Rows are points. Any point is a mix of the corners, with weights that add up to 1. It lies inside the corners' shape when no weight is negative. Say inside or outside, and name the corners with a negative weight.

Corners:
(1): [ -1   7 -65]
(2): [ -8 -12  77]
(3): [14 71 69]
(4): [ 53  -5 -19]
Points:
[ 13 -14  32] -> outside (3)
[ 23 -13 -44] -> outside (3)
[-9  8 45] -> outside (4)
[ 13 -20 -40] -> outside (3)
[-12  18  -3] -> outside (4)
[-11  20   7] -> outside (4)
[16 62 78] -> outside (1)
[-3 -3 28] -> inside
[-4 32 42] -> outside (4)

Corners:
(1): [ 43   3 -18  -6 -28 -33  20  24  23 -21  41]
(2): [  4 -49 -32 -23 -44   3  24  -5 -46 -31   6]
(3): [100 -28  30  -7 -37 -62  19  17 -45 -40  74]
(4): [-33 -47  29   2 -40  -1 -33  35  23  23  10]
(5): [-40  26  50  11 -10 -37  13  -7  17  16  59]
(6): [-47 -31 -10 -20 121   0 -34  34   6   1  -8]
(7): [ -1  -9  53   0 -10 -58  83   5 -11  25  -2]
(8): [-33 -28 -28  23  -2 -35 -37  38  -5 -11 -19]
(9): [-10   5  17  50 -15  -5  15 -27 -16  70  51]
(10): [  0  39 -35 -25  -6   6 -42   0   2  13 -24]
(11): [-48 -12   1  72   5  66   9  22 -53   0 -13]
(12): [ 68  18 -11 -19 -24 -35  19 -81  17 -34  23]
Points:
[-13   1  10   4 -12 -23  -1   8   5   4  24] -> inside
[ 33   9  -7   4 -30 -22  22 -13 -14 -11  25] -> outside (4, 6)
[  6 -23  14  -6 -16 -32   7   8   3  -5  34] -> outside (10, 11)
[ 29  -5 -12  20 -61  -3 -13 -20 -15  -1  48] -> outside (6, 7)
[ 5  5  0 25 -7 -2 -5 -6 -3  6 25] -> outside (2, 7)
[  1  10  -7   7 -11  -8  -7  -5  -5  21  14] -> inside
[  4   3 -36   1  14   4 -22  -5 -17 -14  15] -> outside (4, 7)
[ -9  -5   6  16  -2 -20  -1  12  -3   7  13] -> outside (2)

Corners:
(1): [-31 -56   0 -42  11 -30  16  46   6  50   9  64  50  -2 -31  35 -61 -27
 -23  25]
(2): [ 15  31  21  41  31  -5   3 -33 -41   3 -43  -7  -3  28  77  24   3  19
 -39  -2]
(3): [ -2  23  -8 -31 -60   7  -7  11  15 -33  30  -7 -15 -26  20 -76 -52  84
 -10  26]
(4): [ -4  10  10 -15  27 -65  25  25 -13  34  35   2  77  39 -23  -9 -23 -12
  66  56]
(5): [-32  14   2 -33  29 -15  33  39  17  46  36  18  43 -34 -47  19   7 -62
 -31  82]
(6): [ 46  41  20  50  43   9   8 -39   8  28  38   8 -51  38  30  42 -46  13
 -19 -32]
(7): [-31  31  23 -85  92 -19  52  26 -35  69  20  40  44  21 -24  17 -29 -37
 -25   6]
(8): [ -36  -68    7   12  -29   42    7  -34   36  -51   18  -10   -2  -11
   -3 -107  -12   12   17  -58]
(9): [ -3  52  16  27  43  32 -26 -35  16  58 -14  34 -29  39  47  48   8  52
  22  19]
(10): [-38  27  -2 -57  -4 -66 -28  38  18  94  19  -8  68  24 -22 -18 -45 -53
  -8  32]
(11): [ 57   6  -7 -39  22  -7  29 -10  -2  37 -54 -25 -12  71  -8  28   4  20
 -42 -35]
(12): [ 43  27 -16  83  51  55 -48 -35 -51  56 -13 -12  -2  29  17  20  -2  59
 -20 -43]
(13): [ 59  32  81 -15  66 -28   1 -19  11  13 -33  41  18  16 -14  31  28  40
 -46 -41]
(14): [ 20  10  45   7  23  26 -26 -35 -35  -4  28  12  23  60  24  55  22  36
 -39 -22]
(15): [-28  -4 -11  -4 -85  -1   6  74  -4 -43  20 -21 -13 -13  31 -68   8  29
  22 -54]
(16): [ 85  30  40 -17  -4  45 -10 -17  -4  61 -20   3 -24  15  43   5 -14  -6
  23   3]
(17): [ -37    8  -18   -3 -105   55   -7    6   20  -77  -28    1    5  -15
  -22  -71  -67  -16   40  -56]
(18): [-48 -24  33  -2 -40  32 -46  58  -7 -75 -22 -65 -33 -12  -3 -69 -50  17
  27 -36]
(19): [-26   3  38  -2  34 -10  27  75  20  64  15  41  65  62 -17 -10 -44 -24
 -30  64]
(20): [ 69  27 -16  11  43  26 -33  -9  31 -16  -7 -24  27  22  79  40   1  37
   0 -33]
(21): [-25 -34 -29 -17 -55   1 -25  30   7 -78  30  50 -27  18 -15 -94 -30 -31
  27   5]
Points:
[-10  -2  -5 -15 -16  24  -3  25  11   9  14  -1   7  18  -3 -21 -29  -2
   1  -7] -> outside (2, 4, 13)
[ 13  11   2  -4  10   1  -3  -9   1  18   4  12  13  17  15   1 -13   9
  -5  -6] -> outside (18, 19)
[ 56  14  19  10  38  55   9 -51   5  37  -8   3  -6  11  20  53  15  37
  10 -63] -> outside (2, 3, 10, 18, 19, 21)
[ -4   8   3  -6   2   0 -10  10  -1  26   0   7  20  16   0  -6 -28   1
  -6  -5] -> inside

Corners:
(1): [ 50  24 -55 -15 -51  23 -87  83 -27 -49  55  65  35  11  61  20  19  44
   4 -38]
(2): [  1  42  71  59 -54 -14  42   4  53 -28  13  -9 -22  35 -59 -29 -66  50
  42  -4]
(3): [ -1  64  31  67 -38  45  15  64 -31 -11  -8  62 -29  -3  52 -14  45  47
  -2 -10]
(4): [-19   9  43   4 -24 -19 -75 -10   6 -86  48  13  48 -27  -1 -33  32  58
  49  59]
(5): [ 80 -36   5  29  28  29  -4  13 -12  59  42  67 -16   4 -42  15 -49 -26
 -66  24]
(6): [-12  -7  40  65 -48  44  15  16  15  27  72 -53 -26  27 -27  48 -80 -12
  31 -19]
(7): [-13 -23   4  72 -37 -58 -69  73  15 -33  11  62  49   3 -43  32 -51 -24
  -2  25]
(8): [-40 -10  45  -3 -47 -16  36  -8  12  28  21 -50  28  32 -13  32 -44  81
  -6 -12]
(9): [-36 -16  38  25 -56 -55  16  47  22  45  47  70 -31 -47  27   0  58 -16
 -66 -12]
(10): [ 22 -55  64  65  24 -82  11 -15 -41 -61  30 -23  34 -31 -36  23 -88 -40
 -53 -16]
(11): [ -5  13 -19   4 -15   9 -52  57  34 -25 -22 -12 -14  45  -6  -1  26  19
 -67 -22]
(12): [-25  85 -15 -34 -66  50  35 -23  -1   2 -46 -10   7 -31 -13  28 -42  60
   1 -26]
(13): [ 60  74 -51  32  12 -11  23  19 -46  26   6  20 -22 -27  14 -61  48 -27
  23  26]
(14): [ 66 -28 -15  -9  -5  54 -31  53 -24 -10 -39  28  40   8 -41  37   1 -23
  24 -45]
(15): [ 38   1 -48 -24   9 -28 -34   3 -32   9  -9  48 -31  52 -50  17 -48   0
 -19  17]
(16): [ 52   2   9  56 -74 -19 -51 -10  37  38  28 -19 -30  -6 -17  38 -58  49
  -1  13]
(17): [-10  42  44 -38   9  38 -27  51  55  12 -46  58 -38  11  53  -4 -71  84
 -34 -19]
(18): [-19 -38 -14  36  15 -10  19 -25 -19 -70   8  44  72 -33  -6 -47  14  11
  21 -16]
(19): [ 35 -22 -39 -28 -28   6 -44   8   3 -16  13  13  48  55  16  63  27 -18
 -21  -7]
(20): [ 19   6 -43  -1 -71  37   8 -11 -62  30 -14  -3  50  36 -10 -43  34 -41
  34 -26]
(21): [  2 -14   1 -52 -69 -31  32  20  14  -7 -13 -16 -30  42  37  -9  30  25
 -38  50]
Points:
[ -3 -46  38  26 -33 -28  10 -25  -1 -29  41 -41  22   3 -53  11 -55  17
 -14 -13] -> outside (3, 7, 13, 17, 19)
[  8   6   3  25 -47  -8  -3  19 -12 -23  18  -4  22   1  -5   5   6   5
  10 -10] -> outside (5, 15, 17)
[ -14   70    7    0 -100   47   14   46   42   35  -25  -13  -28   16
   30   28  -12   57    6  -38] -> outside (4, 5, 10, 15, 18)
[-15  -7   6   1 -44 -20 -24  18  11 -25   4   6  23  13  -7  10 -16  21
  -2  -4] -> outside (3, 5, 13)
[ 13 -12   1  15 -29 -13 -10  13  -2  -5  21   9  13   6 -19  11 -15   0
 -11  -2] -> outside (3, 17)
[ 18  -3  -1   3 -26 -25 -29   6   4 -12   0  18  16  -3 -19  -8 -16  19
  -9   9] -> outside (3, 6, 19)
[  8  18 -10  -9 -27  20 -12  34  -2  -9  -4  32  10  12   6   1   8  19
  -2  -7] -> outside (10, 16)

Corners:
(1): [-16 -57   7 -13  50  13  19   7  48   8  -3  10   7 -39  29 -33   4  10
 -14  14]
(2): [ -15   21    8    8   25 -100   13  -25   14   16  -39  -19   83  -28
   15   32   -8  -40   16   -9]
(3): [ 11   5  22 -37  13 -32  -4 -74 -16 -11  43 -24   7 -13  28  15  -8  21
  24   1]
(4): [-36  -1 -33  20 -28  20  13  28 -11   0  32  31 -14 -14  -8 -15  35  -3
   6 -58]
(5): [-22 -18  15 -14 -23 -29  16 -69  47  21  48 -26  29 -19 -37  24 -10  30
  -2   1]
(6): [-14   7   9  -5 -39 -30  -2   3 -36  43  44  44 -25   2 -32 -13  -7   5
  -2 -34]
(7): [-19  13  -2  -6 121 -29 -22  -4  48  98 -13  30  11 -32 -50 -18  10 -10
  -1  -4]
(8): [   2   23  -23   20  -23   47  -36  -18  -67  -11 -105    7   -3   -9
   28   20  -17   -7   10   15]
(9): [   6   29   18    4    0  -18 -111   20   27   -2   26  -15   -3  -36
    7    5   17  -10   10  -10]
(10): [-10  31 -11  -6  12  -5 -71  12 -17  30 -88   6 -30  -8  -6  12 -23  18
  17 -43]
(11): [-81   3  34 -35 -24   2 -17   9 -43  -2  23  -4  -9  29 -23 -13  11  11
 -21   2]
(12): [-12 -30  11  -7  -6   0 -12  -5  33  25  34 -14 -28  43   8  -5  -5  -5
  14 -24]
(13): [  5 -32  27  20 -25   4   4  23   6  -7 -54  11  38  11  53  50  -5  13
  33 -22]
(14): [  7 -56  29  10  -8  18 -12  20  22  -5  18 -13   1 -13  20  34  -3 -12
 -60  -7]
(15): [-37  26  24  -3 -21  14   8 -55  35 -13 -15 -17   2  40  25   1  -6  23
   6 -19]
(16): [ -2  28  -3  25  16  18  16  28 -14 -21 -62 -21  -2  -5  48  -5  46  22
  24   5]
(17): [-26  10 -53 -19 -36 -19 -14  13 -18  50  20  27  23 -23  -6  14   8  16
 -41  -9]
(18): [-14  32  -5  13  99  -3 -16  -9  29 -24  16  30 -36  67  -4 -45   3  23
  26 -10]
(19): [-16  37 -19  15 -31  31 -14  26  -9 -18  27  -3 -21 -43  15  19  -9 -15
  19 -11]
(20): [-13 -10  17 -60  41 -66  19   2  34  38  32  30   2  -1 -26   0  35   4
  -8   9]
(21): [-105  -17   19   27  -26  -17   17    9   -7  -12   34   15  -36   36
   26   16   13   25    8    2]
Points:
[-27   2  -1  -4   4 -21   4   8   2  16  20  11  -4   3  -6   5   9   2
   6 -18] -> outside (1, 8, 9, 15)
[-20   6   3  -1   8  -8 -18  -2   5   6  -8  -2   3  -4  10   8   5   6
   3  -7] -> outside (6)
[-22  10  -1   9  -3   7 -17  11  -5   1  -6   5 -10   2  17   3   3   1
   8 -15] -> outside (5, 20)
[-29  12  -1  -6   7 -44   3 -29 -14  34 -16  20  25  -1 -20  21 -13   0
  -5 -16] -> outside (1, 9, 12, 16, 19)
[-18   0   3  -5  -5  -9  -6 -10   2   2   5   0   2  -2  11   5   3   9
   3 -10] -> outside (7)
[-16   6   1  -3  29 -20 -21 -17  29   9  -4   2  11 -13  11  20 -10   8
   1   7] -> outside (4, 6, 11, 12, 16)

Corners:
(1): [ 82   1 -19  31  37  43 -59  10 -65  37 -55 -38 -80   2  -3  33 -32   7
 -15   7]
(2): [-18 -23 -26  19  22  -2  13  28  12 -68 -23  -8 -39  32  -6  48  12  36
  36  37]
(3): [ 55 -20 -18  -2 -20  61 -31 -24  34  27 -53  30 -12 -30  24 -58   4  27
   8 -42]
(4): [-17  -6  26  44 -31  -1  78   0 -16  35 -41  38  28 -18  -9 -61  48  75
 -19 -28]
(5): [ 12  24 -45  52 -44  45  13  27  17 -46  34  22  31  48   1  37 -48 -21
  39 -59]
(6): [-19  40 -19 -28 -34 -30   8  41  -1  64 -36 -47   0 -58  27 -12 -13  73
 -57  20]
(7): [  6 -52 -30 -23  -9 -42  59 -16  35  40  67  -4  38 -73   6  16 -10   0
 -42  50]
(8): [ -3 -47  79 -54  28 -44  16 -16 -19  49 -67  34   6  41  33  51  38  32
  16  37]
(9): [  7  55  62  -4 -45 -23 -32  55 -50 -34  39 -51 -30 -33  47 -35   2  -4
 -45 -19]
(10): [-16 -44  44   8  17 -24 -33  -6  49  53  17 -22 -18  46  48  26 -65  48
  31  -6]
(11): [ 46  72  -2  23  18 -27   8   9  21 -27  32  48 -68  17 -33 -15 -41  71
  33   2]
(12): [  1  42  30   1  33  17  21  47  49  57  60  27  24  27  41 -20 -20 -13
 -20  37]
(13): [ 60  66  81  75  64 -66  52 -12   4  58 -14 -38 -45  17 -13 -47  18 -26
 -72  -2]
(14): [ 83 -18 -57   4  17   4 -44 -44 -48 -73  28 -54  46 -84 -20 -64 -36  13
 -60 -60]
(15): [ 59 -24  14 -28 -71  50   7  45 -40 -12 -19 -47 -30  41  -4 -17 -37 -27
  14  27]
(16): [ 53  37  58  22 -50  35 -18  77  20 -55   2 -51  37 -24 -40   5  -8  22
  41 -58]
(17): [-33   3  65  33 -86   5 -19  41 -29 -22 -67  -2  20  -2 -52 -57  61   4
  43 -17]
(18): [-24 -47 -35  -4 -31 -16  52  39 -39 -49  36 -13  20 -56 -57 -53  26 -20
 -64 -57]
(19): [-36 -45  62  -7  -1  21  34 -68  22  14  42 -57  37 -59   3  -2 -70 -27
 -43 -47]
(20): [ 53  30 -25 -50  36 -17  60 -42 -49   1  21 -36 -24  18 -24  47  28  19
  28   9]
(21): [-12 -16  28   1 -22   1  -5 -33  62 -17  65  20   4  34 -30  21 -19  62
 -22 -30]
Points:
[ 11  -4  22   2 -23   7   2  11 -11   4 -13 -19  -3  -5  -6 -11  -6  12
  -4  -6] -> inside
[ 45  -8  -7  16 -10 -14  14 -24 -21  -2   5  30 -23  12 -20 -28  10  17
   1 -20] -> outside (2, 6, 12, 16, 19)
[ 13  10  29   9  -2  -7  15  13   7  19  -3  -4 -15  16   3   3  -9  17
   2   2] -> outside (14)
[ 12 -16  29 -10  -1 -10   4   0  -4  14 -16   0   3   5   8   5   2  21
   1   0] -> inside
[ 19  -5   3  -8 -16  14   0   4   0  -6   7  -6   0 -11   1 -11 -13  21
  -1 -14] -> outside (13)
[ 15 -22   1   1 -40   7   2 -11  25 -41  18 -42  10 -19 -31 -11 -34  12
  14 -42] -> outside (1, 4, 8, 9, 12)

Corners:
(1): [-11  18   9 -67  19  23  -5  47  12 -20 -47  27  39  26   3  13 -15 -30
 -38  16]
(2): [ 22 -23  47  38 -27 -40 -23 -50 -24 -42   6 -29  -4  -8  44   0  39 -62
 -49  67]
(3): [-63  50  44 -23 -13 -29  46  13   6 -91 -33  -7  -4  -7  29  54 -42 -44
  -4 -43]
(4): [ 37  14 -50   1  79 -74  -6  -8 -40 -49  17  20 -91  -2  10  26 -31  -3
  42  44]
(5): [-27 -27  17  37  57   6  55 -32  27 -18  -5  -7  21  16  18  58  -9 -38
  11  11]
(6): [-37  10  84 -29  24   5  30  31  10 -78  10  49  29  15  22  18  48 -34
  -7 -89]
(7): [  18  -54   60   13  109  -40   60  -45   17   -8  -55   53  -30   -8
   10  -11   48   42 -109    2]
(8): [ 33 -36 -70 -46 -44 -19  53 -20 -29 -11  38 -27  13  61 -58 -37 -40 -85
 -46  41]
(9): [ -1  87  13 -17  28 -13  15  18   2 -46 -14   0 -51  23 -15   8 -23  61
 -30 -40]
(10): [-84   8  -4  14 -60  -6  75  -2  37 -22  44  43  38  21   5  21  32  -4
  11 -13]
(11): [-27 -17  59  -2  -5  56  62 -36  -4 -50  10  42  31   9  28  18  -7  27
 -51 -13]
(12): [ 27 -60  81  35  62  28  -6  13 -25 -51 -13  -5 -12  54 -50  -8 -17  -4
 -66  31]
(13): [-72 -27  55 -41   6  37  15  49 -56 -37  46  15  27   7  30  12  62  27
  19 -76]
(14): [  74  -53   -7  -48   35   50   54   24    4    0  -19   12   -6  -19
  -33  -45   20    3 -105   50]
(15): [-60  20 -34 -25 -78   8  -2  -8   1 -27  20  -5 -30   7  32  62 -34 -23
  18 -57]
(16): [ 58 -15   9 -22 -81  51  32  38 -69  25  22   0   8  28  -6 -16 -11 -32
 -48  45]
(17): [  2  -1 -15 -44 -39 -13   3  -1 -30  -9  53   4  31 -30  -3   4 -24 -19
  10   2]
(18): [-106   62  -61  -68  -10   13   81  -42   17   10   28   35   29  -41
  -42    4  -28  -53   13  -34]
(19): [ 21  15 -67 -19 -16  15 -28  32  20  48 -32  -2 -16  38  29 -53 -95 -81
 -18  48]
(20): [ 15   8  24  62 -46 -11  30 -26 -29 -22 -50  15  -1  -4   8   0  19   9
  39 -20]
(21): [-23 -82 -61  70  44  37  21  41 -69 -30  62  18  49   8   6  21  63 -60
  13 -30]
Points:
[  3  -6  -1  -3   6  -4  19  -8  -6 -17  -1  13  -5  10   4   3  -4 -23
 -24  12] -> outside (3, 13)
[-29  -5  27  13  37 -25  35 -21  -8 -44   8  19  -1   4  12  10  15  -7
  -6 -21] -> outside (1, 14, 15, 16)
[-11   0  -6   2   5 -13  28  -2   1 -34  -8   9  -5  16  16  14   3 -13
 -18   3] -> outside (6, 12, 16, 17, 18)
[ -7 -15   7 -13   1  14  36  -1 -12 -26  10  14   9   9   1   4   0 -14
 -28  -1] -> inside
[-21 -13  25  -5   6   2  16  15 -11 -32   3  26  10  -2  16  11  24 -25
 -14 -21] -> outside (5, 8, 9, 11)
[ -5   2  -1 -10  11  -7  28  -3 -15 -24   1  15 -11   4   3  11  -8 -17
 -10   4] -> inside

Corners:
(1): [  -1  -11   10   11    0   17   24   30   28   49   22   -5    0  -25
    9  -10  -25   -7   12 -101]
(2): [-17 -18 -27 -21 -31   7   9  18   8 -44   1 -20 -27 -26  24  22   6  -1
  37  31]
(3): [-31   6   5  11   5  11   9  -6  -7 -18   1 -24   0  -3 -12   3  43   4
  34   3]
(4): [ 11  -3 -32 -29  24  -6   2  -1 -24 -21 -14  -1 -54  11 -12 -25  12 -71
  -6 -23]
(5): [ 13  -5  26 -23   3  23  25   1 -21  22 -10  12  26 -23  26  -8 -29  10
 -11 -77]
(6): [ 30  32 -14  13  12  15  22  14 -48  -5   5 -29  -7 -25 -18  13  41  10
 -22  27]
(7): [ 23 -13   3 -25  29  10  86  47  23  43  11  22  32   3 -20 -17 -18  14
 -10 -64]
(8): [-17  -8 -12 -70  20  11   0  39 -38  20  -9 -16  26 -22   2 -24  45  18
 -34 -18]
(9): [  15  -28   21   20   21  -13   -7  -15  -45    8   30    6  -49   -7
    6  -22  -29 -121  -34   -7]
(10): [  0  -2 -22 -49  -3  15  -6  15 -31 -15 -66 -23 -37 -18 -14 -35 -30  -1
  26  13]
(11): [-27 -20 -19  33 -15 -14 -15  12  30  16 -92  53 -59 -10  21  15 -27  -4
 -33  20]
(12): [-24   8 -14  31   9  -8  32  -4   9  25   5  54 -83 -16 -25  50 -16   6
   4  26]
(13): [-45 -29 -22   3  -3  -2  -3  15 -10   6   0  -5   8  20  16 -32 -22  -8
 -30 -37]
(14): [ 23  19 -25   9  89  19   9 -19 -38  41   4 -27  -6 -20   8 -22 -13   4
 -44  14]
(15): [ 26  12   4  11   5  -5  20   5   0  38  23  55  13  10   3 -22  -5  15
   6   6]
(16): [ 31  -5  21   4  37  -9  11 -49   5  39  -3   3 -36 -22 -30 -13 -20 -15
 -15 -82]
(17): [ 11 -29  25  33  83  41   5  22 -59 -35  15 -19  24   4  16  43 -23  36
 -42  30]
(18): [ -9  -8 -28 -60  24  -6 -13  -4 -47  18 -30 -37  11  -4  -4  31   8  -4
  12   6]
(19): [ 19  91   1  11  18  12  32  27  12  30  -2 -18  36  58  -3 -32  10  54
 -28  15]
(20): [ -4  10 -21   0 -24 -13 -10 -38   0  30  -4 -19 -38  34 -15 -10  81  -5
  38   2]
(21): [ -2  -8 -23 -25   1  46   2  11  -2   7  13  19  33  11   4 -10  25  14
 -10 -17]
Points:
[  1 -12   2  13  19   8  11   6 -12  11   5  11 -14  -8   4   2   1  -8
 -18 -12] -> outside (10, 18, 19)
[ -9   7 -13 -26  16  20   9  26 -20   9 -25 -37  19  -9   7 -14  12  30
  -6  -9] -> outside (4, 9, 12, 15, 16, 21)
[-17   8 -28 -17  -7   6  15  13  11  11 -18  21  -7   7   7 -30   9  16
   6   9] -> outside (1, 6, 9, 16, 17, 18)
[  4   1  -5   4  20   8  18   9  -8  12  -2   8 -13  -7  -2  -6 -10  -2
 -16 -14] -> outside (18, 20)
[ -5   5   2  -5 -10  -1   5 -11 -10  21  26  -4  -6   3  -6  -9  24 -23
   4 -27] -> outside (4, 7, 10, 11, 14, 17)
[  3  -2  -5  -2  15   2  10  -2 -12  17   1  -1 -11  -5  -2   1   3  -8
  -8 -16] -> outside (10)
[  3  -2   1   5  20   0  16   5 -16  15   7  -1 -11  -2   0  -5  -2 -17
 -16 -14] -> outside (10, 21)
[  8  16   9   4  23   1  42   7  -4  45  32   6  -1  -5 -15 -21  11  -6
 -12 -55] -> outside (2, 10, 11, 17, 18, 21)
